Each row is a point. The points of each table are mixes of a few directions, plus a little noise. Count the directions of each table, and those that both share. Where both have some left over, give the other angles between the two spaces (their principal angles), to ten degrees, smallest first.

First (5 x 2)
[[-0.75,-3.02],
[-0.06,-0.26],
[0.92,3.73],
[0.10,0.45],
[-0.22,-0.90]]
Second (5 x 2)
[[0.47,-0.29],
[-1.96,1.37],
[-0.52,0.36],
[3.39,-2.32],
[-1.32,0.87]]
Directions: first 1, second 1, shared 0; angles 70

First (8 x 4)
[[-1.51,2.20,5.28,2.70],
[-0.25,0.98,0.29,-3.12],
[-0.99,-0.45,0.64,1.61],
[1.20,0.39,-0.83,-1.68],
[0.66,-0.92,-1.58,0.47],
[1.34,-0.48,-2.03,-1.25],
[0.22,-0.46,-0.16,1.60],
[-0.73,-1.32,-1.68,-0.34]]
Second (5 x 4)
[[0.19,-0.20,0.14,-0.01],
[2.30,-2.61,1.86,-0.13],
[1.19,-1.34,0.96,-0.07],
[-0.42,0.47,-0.34,0.02],
[-3.25,3.68,-2.62,0.19]]
Directions: first 3, second 1, shared 0; angles 70

First (8 x 9)
[[-0.88,-1.31,1.07,-0.62,0.35,1.17,0.33,-1.97,-0.30],
[-1.37,1.01,1.09,-0.95,-0.17,-0.01,-0.50,-1.49,0.90],
[0.15,2.65,-0.73,0.09,-0.75,-1.62,-0.95,1.45,1.15],
[-1.51,-1.03,1.64,-0.99,0.42,1.34,0.28,-2.66,0.06],
[1.19,0.18,-1.13,0.78,-0.16,-0.61,0.01,1.72,-0.44],
[1.90,-3.00,-1.32,1.29,0.67,0.84,1.24,1.45,-2.12],
[-3.09,2.16,2.60,-2.07,-0.37,0.15,-1.10,-3.52,2.05],
[3.55,-0.56,-3.36,2.49,-0.19,-1.25,0.50,5.04,-1.56]]
Second (9 x 9)
[[-0.90,0.77,1.47,-0.85,-2.96,-4.69,-3.46,-1.10,0.47],
[1.81,0.57,-2.01,0.57,1.04,1.51,3.08,1.75,0.31],
[1.47,-0.26,-1.72,0.91,1.52,2.23,2.43,1.74,-0.36],
[-2.17,-1.73,2.27,-0.06,-0.23,-0.36,-3.78,-1.62,-1.27],
[1.20,0.76,-1.30,0.15,0.37,0.57,2.14,0.98,0.54],
[1.51,0.93,-1.20,0.31,-1.36,-2.44,0.10,1.56,0.30],
[-0.47,0.48,-0.01,-0.70,1.77,3.27,2.96,-1.20,0.97],
[-1.35,0.51,1.29,-1.09,-0.24,0.02,-0.22,-1.98,0.84],
[-1.09,-2.05,1.19,0.75,0.10,-0.10,-3.26,-0.12,-1.81]]
Directions: first 2, second 3, shared 1; angles 40

First (8 x 12)
[[-1.38,3.55,1.23,1.03,0.64,-1.50,3.05,-1.31,-2.40,-0.10,-1.42,-0.85],
[-0.23,0.65,-0.47,0.36,1.13,0.08,-0.98,0.47,-0.28,-0.41,0.30,-0.24],
[0.93,2.61,-1.08,1.84,-0.36,0.96,1.16,0.61,0.60,0.08,0.88,-2.36],
[-0.63,-1.78,0.19,0.48,2.26,-0.72,-3.98,2.32,-0.97,0.62,0.12,1.08],
[0.81,1.66,0.34,-1.06,1.84,0.60,-0.19,-0.51,-0.89,-1.44,-0.07,-2.74],
[0.43,-3.72,1.11,-0.98,-4.72,-0.32,2.15,-1.80,4.29,2.81,0.23,1.64],
[-1.30,-0.81,-1.42,-0.66,2.34,0.07,-3.28,0.48,-0.39,-1.63,0.51,2.35],
[1.36,-2.16,0.11,-1.01,-3.12,0.83,2.07,-0.26,0.03,0.07,-0.56,1.10]]
Second (11 x 12)
[[-2.41,-7.22,-0.40,-0.79,4.25,-1.55,-0.24,-3.22,1.50,-0.79,0.83,-3.20],
[1.39,4.07,0.19,0.46,-2.39,0.87,0.12,1.82,-0.88,0.42,-0.49,1.81],
[-0.31,-0.90,-0.02,-0.09,0.53,-0.20,-0.04,-0.40,0.23,-0.10,0.10,-0.41],
[-0.04,-0.20,0.00,-0.02,0.10,-0.02,-0.02,-0.09,0.03,-0.01,0.04,-0.07],
[0.21,0.54,0.04,0.04,-0.31,0.11,0.04,0.23,-0.11,0.04,-0.08,0.21],
[2.84,8.48,0.43,0.96,-4.99,1.78,0.29,3.76,-1.73,0.92,-0.99,3.73],
[0.64,1.93,0.10,0.23,-1.16,0.42,0.07,0.88,-0.39,0.23,-0.23,0.83],
[0.04,0.09,0.06,0.02,-0.03,0.07,-0.02,0.02,0.00,-0.02,-0.03,0.05],
[-0.09,-0.33,-0.01,-0.05,0.19,-0.07,-0.04,-0.14,0.05,-0.03,0.03,-0.14],
[-0.58,-1.68,-0.11,-0.20,0.95,-0.34,-0.05,-0.73,0.33,-0.25,0.20,-0.75],
[-1.63,-4.79,-0.25,-0.53,2.82,-0.98,-0.17,-2.14,0.97,-0.51,0.55,-2.11]]
Directions: first 6, second 1, shared 0; angles 50

First (9 x 18)
[[-1.83,-0.84,-0.45,-0.51,0.23,0.68,-1.75,1.41,-0.17,0.18,1.13,0.71,0.61,0.14,0.70,-1.21,0.07,-0.70],
[-4.26,-0.73,0.73,-0.01,-2.83,-0.73,0.41,1.55,-0.35,-1.55,-0.16,0.65,-1.49,2.42,0.49,1.01,0.86,0.11],
[-2.34,-1.72,-1.56,-1.31,2.20,2.20,-4.73,2.74,-0.27,1.33,2.95,1.42,2.41,-1.04,1.48,-3.72,-0.33,-1.88],
[-2.23,-0.97,-0.52,-0.59,0.23,0.82,-2.02,1.67,-0.21,0.18,1.31,0.86,0.69,0.20,0.80,-1.40,0.09,-0.80],
[0.85,-0.12,-0.55,-0.25,1.31,0.66,-1.06,0.05,0.05,0.74,0.62,0.08,0.94,-0.95,0.14,-1.06,-0.33,-0.39],
[6.19,1.41,-0.53,0.35,3.14,0.38,0.68,-2.78,0.54,1.67,-0.56,-1.24,1.34,-2.92,-1.01,-0.35,-1.07,0.36],
[-0.77,0.65,1.31,0.77,-2.76,-1.70,3.05,-0.84,0.00,-1.59,-1.86,-0.52,-2.20,1.86,-0.67,2.74,0.64,1.16],
[2.69,0.69,-0.14,0.23,1.19,0.03,0.53,-1.29,0.23,0.63,-0.40,-0.59,0.44,-1.18,-0.50,0.03,-0.42,0.26],
[1.68,1.62,1.69,1.31,-2.72,-2.38,4.86,-2.53,0.22,-1.61,-3.02,-1.35,-2.69,1.45,-1.43,3.94,0.47,1.91]]
Second (8 x 18)
[[-2.66,1.47,-2.69,3.96,-3.24,-2.75,-2.75,-1.84,-1.30,-0.71,-2.08,-2.82,-0.95,3.29,-2.54,-4.30,-0.51,1.67],
[1.57,0.19,2.06,-0.89,-0.43,-0.18,3.70,-0.44,0.61,-0.69,-0.84,0.54,-1.21,-0.43,0.35,3.85,0.49,0.29],
[0.17,1.09,-2.18,2.02,-0.07,-0.65,-2.40,-1.24,-0.40,0.35,-0.80,-1.68,0.18,0.02,-1.69,-3.22,-0.89,0.46],
[1.62,-0.16,-0.04,-1.61,2.79,2.08,-0.51,0.78,0.72,0.72,0.92,1.06,0.40,-3.35,0.21,0.39,-0.57,-1.30],
[-2.37,1.20,-1.63,1.25,-1.05,0.16,-1.74,0.22,0.11,-1.24,-1.41,-0.69,-2.46,-1.04,-2.43,-1.40,-0.74,-0.20],
[1.57,-1.16,2.17,-1.10,-0.23,-0.82,2.73,-0.28,-0.11,0.61,0.98,0.53,1.83,2.19,2.48,2.30,1.12,0.63],
[1.24,-1.85,1.40,-1.86,1.53,0.59,0.43,0.89,-0.13,1.51,2.37,1.37,3.09,0.86,3.01,0.50,0.82,-0.43],
[-1.22,-0.70,0.89,-1.74,0.65,1.50,0.47,1.95,0.57,-0.52,0.74,1.66,-0.86,-1.58,0.69,1.74,0.17,-1.15]]
Directions: first 2, second 4, shared 2

First (11 x 32)
[[-0.01,2.45,-0.69,-0.47,-2.81,1.21,0.89,-0.80,-1.04,-0.82,-0.98,-0.75,1.15,-1.11,-2.19,-1.37,2.21,-1.87,1.03,-0.30,-0.92,-0.03,-0.71,0.18,-0.37,0.16,1.06,-0.40,-0.33,-2.27,0.36,0.12],
[0.06,1.53,-0.29,-0.15,-1.75,0.79,0.54,-0.54,-0.60,-0.35,-0.55,-0.42,0.76,-0.60,-1.39,-0.84,1.41,-1.08,0.66,-0.29,-0.71,-0.09,-0.32,0.14,-0.27,0.06,0.72,-0.23,-0.20,-1.42,0.27,0.10],
[0.07,4.73,-1.09,-0.84,-5.47,2.24,1.78,-1.45,-2.18,-1.30,-1.95,-1.36,2.32,-1.95,-4.31,-2.68,4.51,-3.66,1.96,-0.82,-2.05,-0.14,-1.31,0.46,-0.98,0.16,2.28,-0.58,-0.66,-4.33,0.89,0.30],
[-0.08,-1.88,0.44,0.39,2.10,-0.87,-0.80,0.49,0.79,0.57,0.69,0.49,-0.75,0.89,1.67,1.01,-1.69,1.51,-0.76,0.34,0.84,0.07,0.62,-0.29,0.40,-0.06,-0.85,0.28,0.39,1.64,-0.38,-0.08],
[0.00,3.12,-0.76,-0.57,-3.53,1.48,1.16,-0.89,-1.51,-0.98,-1.28,-0.97,1.54,-1.37,-2.83,-1.74,2.81,-2.30,1.37,-0.55,-1.42,-0.15,-0.88,0.19,-0.64,0.04,1.50,-0.47,-0.52,-2.69,0.56,0.11],
[0.05,-4.19,1.06,0.70,4.67,-1.90,-1.48,1.21,1.88,1.16,1.61,1.11,-1.98,1.74,3.79,2.22,-3.90,3.19,-1.73,0.64,1.80,0.16,1.18,-0.27,0.78,-0.18,-1.98,0.63,0.59,3.74,-0.77,-0.23],
[0.08,-0.90,0.16,0.18,1.05,-0.42,-0.27,0.24,0.52,0.37,0.36,0.23,-0.45,0.42,0.83,0.51,-0.86,0.70,-0.34,0.10,0.39,0.03,0.23,-0.06,0.16,-0.11,-0.35,0.06,0.13,0.82,-0.33,0.02],
[0.05,-0.87,0.24,0.14,1.06,-0.48,-0.40,0.27,0.43,0.27,0.38,0.31,-0.37,0.42,0.77,0.57,-0.85,0.73,-0.26,0.12,0.36,0.01,0.08,-0.05,0.03,0.06,-0.40,0.12,0.26,0.80,-0.17,0.09],
[0.00,0.82,-0.21,-0.08,-0.86,0.29,0.30,-0.30,-0.32,-0.25,-0.37,-0.19,0.33,-0.22,-0.70,-0.44,0.62,-0.76,0.40,-0.07,-0.34,-0.06,-0.18,0.03,-0.10,0.00,0.44,-0.11,-0.16,-0.67,0.18,0.03],
[-0.08,1.93,-0.52,-0.36,-2.08,0.84,0.59,-0.53,-0.78,-0.53,-0.70,-0.48,0.95,-0.78,-1.62,-1.14,1.67,-1.46,0.68,-0.37,-0.81,0.01,-0.50,0.24,-0.38,0.08,0.99,-0.38,-0.32,-1.67,0.30,0.16],
[-0.07,-6.64,1.70,1.17,7.60,-3.18,-2.40,1.91,3.06,2.00,2.76,1.88,-3.13,3.04,6.23,3.79,-6.31,5.19,-2.70,1.14,2.94,0.34,1.75,-0.65,1.24,-0.22,-3.37,0.90,0.82,6.12,-1.24,-0.35]]
Second (8 x 32)
[[0.03,2.84,-0.75,-0.48,-3.18,1.40,1.10,-0.77,-1.43,-0.89,-1.11,-0.75,1.31,-1.43,-2.60,-1.59,2.64,-2.18,1.26,-0.54,-1.27,-0.12,-0.74,0.23,-0.52,0.05,1.39,-0.46,-0.45,-2.60,0.55,0.22],
[-0.02,-0.09,-0.03,0.01,0.13,-0.02,-0.16,0.05,0.01,0.11,-0.01,0.01,0.03,0.06,0.21,0.08,-0.11,0.11,0.03,0.00,-0.01,0.04,0.00,-0.05,0.00,0.02,-0.11,0.16,-0.02,0.19,-0.01,0.01],
[-0.10,-7.20,1.86,1.24,8.39,-3.42,-2.54,2.26,3.36,2.11,2.85,1.99,-3.40,3.28,6.60,4.06,-6.75,5.58,-3.07,1.24,3.20,0.29,2.03,-0.76,1.39,-0.17,-3.60,1.04,1.10,6.57,-1.37,-0.30],
[0.03,-1.18,0.29,0.19,1.30,-0.47,-0.40,0.37,0.46,0.28,0.51,0.33,-0.57,0.50,1.03,0.63,-1.01,0.79,-0.51,0.17,0.53,0.01,0.28,-0.09,0.16,-0.01,-0.62,0.16,0.16,1.07,-0.18,0.01],
[0.00,2.92,-0.82,-0.52,-3.37,1.44,0.97,-0.84,-1.38,-0.94,-1.18,-0.85,1.32,-1.32,-2.74,-1.64,2.66,-2.31,1.25,-0.54,-1.27,-0.04,-0.74,0.28,-0.58,0.03,1.37,-0.41,-0.43,-2.66,0.68,0.10],
[0.02,2.69,-0.70,-0.37,-3.04,1.25,0.98,-0.79,-1.25,-0.85,-1.16,-0.80,1.23,-1.21,-2.39,-1.49,2.52,-2.07,1.08,-0.50,-1.07,-0.16,-0.71,0.20,-0.51,0.02,1.30,-0.45,-0.47,-2.44,0.44,0.16],
[0.00,1.54,-0.42,-0.23,-1.64,0.68,0.53,-0.42,-0.69,-0.38,-0.60,-0.41,0.77,-0.71,-1.28,-0.78,1.39,-1.09,0.52,-0.30,-0.67,-0.06,-0.39,0.19,-0.40,0.02,0.57,-0.19,-0.13,-1.39,0.24,0.09],
[0.02,-1.36,0.34,0.33,1.54,-0.56,-0.48,0.40,0.67,0.40,0.62,0.31,-0.63,0.57,1.31,0.78,-1.16,1.04,-0.56,0.21,0.56,0.06,0.37,-0.18,0.27,-0.03,-0.81,0.16,0.19,1.22,-0.30,-0.08]]
Directions: first 1, second 1, shared 1

First (11 x 32)
[[0.30,0.52,-0.70,0.94,0.08,-1.50,0.39,-0.63,-0.03,1.05,0.20,-0.12,0.93,0.52,0.51,0.00,0.26,1.58,-1.76,-0.47,-1.53,1.57,0.44,-0.03,0.39,2.21,1.15,-0.21,-0.12,-0.93,-0.76,1.02],
[-0.12,1.01,-0.23,0.16,0.21,-0.52,0.06,-0.16,-0.64,0.91,-0.29,0.80,1.16,-0.66,-0.46,0.51,1.74,0.37,-2.90,0.04,-0.16,-0.63,-0.51,-0.34,-0.65,0.45,-1.43,0.02,-0.63,0.35,0.62,-1.44],
[-0.27,2.09,1.04,-0.63,-0.07,-0.56,1.84,-2.15,-0.41,-1.40,-2.31,-0.31,0.98,0.28,-0.80,-1.19,-0.90,2.64,-1.81,-1.25,-3.19,-0.47,-0.28,-1.82,3.61,3.15,0.86,2.72,4.94,-2.11,0.82,1.11],
[1.27,-4.64,-1.40,-1.01,-1.12,0.96,0.42,-0.07,0.43,1.81,-0.11,0.75,-0.61,0.53,0.49,0.28,-5.03,0.24,0.85,0.24,1.95,2.40,0.53,1.66,1.60,-0.93,2.27,1.15,-0.12,0.46,-0.21,1.33],
[1.70,6.40,0.38,0.15,-2.83,3.67,1.01,3.22,-0.91,-5.23,1.01,-3.06,2.77,2.23,-2.11,3.30,4.14,-3.87,5.56,-0.62,1.46,-7.49,-4.24,-2.35,-1.45,-2.43,-0.60,-4.16,-2.67,1.31,2.40,-1.89],
[-1.29,0.69,0.67,1.02,2.31,-0.77,-1.89,-1.52,0.93,-0.98,2.66,-1.41,-3.90,-0.03,-1.70,-0.82,1.71,-1.20,1.75,0.28,0.16,0.67,1.74,0.54,-1.07,-1.13,-0.20,-0.72,-1.53,0.31,-0.97,1.61],
[-1.24,0.59,0.74,0.10,1.62,-1.01,-0.58,-1.58,0.04,0.06,-0.16,0.43,-1.24,-0.95,-0.82,-1.26,0.87,0.83,-1.81,0.06,-1.03,0.53,0.97,-0.24,0.41,0.61,-1.00,1.42,1.33,-0.51,0.03,0.01],
[-0.83,-1.79,1.34,-0.14,-0.03,0.08,-0.69,4.04,0.65,-0.58,-1.38,0.65,-0.53,-1.28,5.02,-1.44,0.24,-1.30,4.11,1.03,-0.54,0.27,0.41,0.65,-3.05,-1.46,-1.78,-1.04,1.62,-0.08,-1.69,-1.35],
[0.52,-2.01,-1.54,0.30,0.11,-0.69,-0.27,-1.22,-0.07,2.68,1.08,0.70,0.00,0.22,-0.77,0.74,-1.16,0.65,-2.73,0.10,1.11,2.20,0.63,1.15,0.33,0.33,1.19,0.14,-2.24,0.59,-0.20,0.41],
[0.93,-3.75,-0.65,-1.57,-1.32,1.94,0.02,1.71,-0.14,0.99,-0.67,1.53,0.10,-0.52,0.97,0.82,-3.15,-1.24,1.12,0.77,2.83,0.01,-0.43,1.22,-0.31,-2.60,-0.11,0.47,-0.67,1.41,0.57,-1.23],
[-0.75,0.94,0.10,0.65,1.17,-1.69,-0.25,-1.49,0.02,0.75,0.31,0.08,-0.36,-0.28,-0.43,-0.72,1.24,1.27,-2.30,-0.12,-1.49,1.09,0.72,-0.25,0.31,1.60,-0.18,0.39,0.27,-0.72,-0.42,0.54]]
Second (10 x 32)
[[-1.18,0.24,-0.76,0.98,1.45,-1.14,-1.34,-0.70,-1.06,-1.39,0.26,0.83,3.06,0.46,-1.78,-0.09,0.05,-0.69,0.33,-0.68,-2.11,0.85,-1.13,-0.37,-1.68,0.94,-0.93,-0.11,-0.09,-0.45,-0.22,0.50],
[0.54,1.57,1.58,0.57,1.51,0.31,0.06,0.01,0.26,1.18,-1.52,-0.67,-1.52,-0.89,2.44,0.37,1.19,2.02,0.53,1.63,1.44,-0.43,-1.05,-2.02,-1.25,0.68,-3.02,0.33,-0.48,-0.80,-0.61,0.63],
[0.47,1.30,1.70,0.89,1.63,-0.08,-0.21,0.29,0.11,0.81,-0.99,-0.43,-1.00,-1.33,1.71,-0.03,0.52,2.00,0.94,1.62,0.84,-0.28,-1.99,-2.74,-2.20,0.98,-2.81,0.36,-0.38,-1.66,-0.74,0.48],
[0.86,2.11,1.94,0.12,1.49,1.13,0.58,0.02,0.59,2.11,-2.34,-1.28,-2.78,-0.60,3.90,1.04,2.38,2.48,0.28,2.00,2.45,-0.91,-0.02,-1.41,-0.20,0.30,-3.54,0.56,-0.63,0.08,-0.45,1.00],
[0.04,0.58,0.71,0.53,0.97,-0.19,-0.19,0.01,-0.11,0.28,-0.44,-0.11,-0.04,-0.54,0.57,-0.01,0.15,0.86,0.44,0.68,0.15,-0.03,-1.01,-1.29,-1.25,0.64,-1.47,0.12,-0.15,-0.78,-0.37,0.27],
[-0.59,-1.92,-3.19,-2.29,-3.35,1.28,0.90,-0.60,0.15,-0.37,0.73,0.15,0.37,3.23,-1.51,1.02,0.64,-3.48,-2.30,-2.89,-0.48,-0.01,5.42,6.52,6.19,-2.60,5.05,-0.45,0.70,4.69,1.76,-0.57],
[-1.10,-3.27,-3.32,-1.05,-3.32,-0.86,-0.09,0.08,-0.51,-2.49,3.28,1.49,2.95,1.51,-5.04,-0.94,-2.89,-4.09,-1.09,-3.23,-2.83,0.94,1.86,3.74,2.39,-1.29,6.32,-0.80,1.09,1.27,1.18,-1.55],
[1.53,0.41,2.11,-0.13,-0.49,0.72,1.23,1.08,1.23,1.58,-0.38,-0.98,-3.50,-1.85,2.43,-0.32,-0.55,1.98,0.57,1.97,2.37,-0.94,-1.02,-2.15,-0.62,-0.16,-0.70,0.27,-0.08,-1.50,-0.48,-0.41],
[0.35,-0.44,-0.07,-0.52,-1.04,0.37,0.53,0.29,0.41,0.26,0.31,-0.16,-0.94,-0.05,0.07,-0.07,-0.34,-0.21,-0.27,-0.07,0.51,-0.22,0.67,0.59,0.97,-0.55,1.15,-0.13,0.23,0.34,0.11,-0.39],
[-1.10,-0.44,-0.79,1.00,1.04,-1.54,-1.36,-0.38,-1.04,-1.79,1.18,1.05,3.34,0.02,-2.71,-0.63,-1.04,-0.92,0.55,-0.83,-2.42,1.07,-1.77,-0.89,-2.22,1.08,0.01,-0.24,0.03,-1.25,-0.25,0.06]]
Directions: first 6, second 3, shared 0; angles 50, 70, 80
